Each point is reached from the start by the listed moves, each made 0, 1 or 2 times, or once backwards (-1), plus a little noise. Is the number of moves made odd or even? Then give how often each move was made.

Moves:
(1): [22 -3 -1  3 -2 -1]
(2): [ 9 35  5  4 -8  2]
(3): [ 4 -5 34  0 -6  3]
Start: [ -7 -12   0  -2  -6 -16]
Points:
[-43 -39 -40 -10   9 -19] => odd (-1, -1, -1)
[-12  60  11   1 -21 -14] => odd (-1, 2, 0)
[-23  29 -27  -3  -6 -16] => odd (-1, 1, -1)
[-11  -8 -34  -4  -1 -20] => odd (0, 0, -1)

Moves:
(1): [12  1  1  0 -3  0  0  6  1  0 -3]
(2): [-1 15  0 -3 -2 -2 -4  0 -1  0  1]
(3): [-1  1 12  1  1  5  0  1 -2  4  0]
(4): [ 0  5 -2 11 -2  2  1  1  2  2  2]
(5): [ 3  2  2  1 15  0 -2 -1  1  1  0]
(6): [ 1  1 -3 -7  4 13  3  2  5  2  1]
(7): [ 1  4  0 -2  3 -6 17  4  0 -6  2]
(8): [-9 -4 -1 -1  1 -3 -4 21  4  1 -4]
(9): [ 1  2  4 -3 -2 -1 -2 -3 14  1  2]
(10): [ 2 -4 -2 -1 -3 -4  1 -1 -3 19 -1]
(11): [ 4 -2 -1 -2  0  0  0  3  1 -1 10]
Start: [ 1  1  8 -1  3  2 -2  3  6  3 12]
Points:
[  8  28  -7 -30  36  21 -22 -28   6  26  16] => even (-1, 2, -1, -1, 2, 2, -1, -1, 0, 1, 0)
[  4  -1   5 -13   4  23  -5  60  43   8  27] => odd (1, 0, 0, 1, 0, 2, 0, 2, 1, 0, 2)
[38 16 11 12 32  7 38 31  0 39 21] => even (2, 0, 1, 2, 2, 1, 2, 0, -1, 2, 1)
[  3  28  29  -1  35  -1   1  33  13 -14  -1] => odd (1, 1, 1, 0, 2, 0, 1, 1, 0, -1, -1)
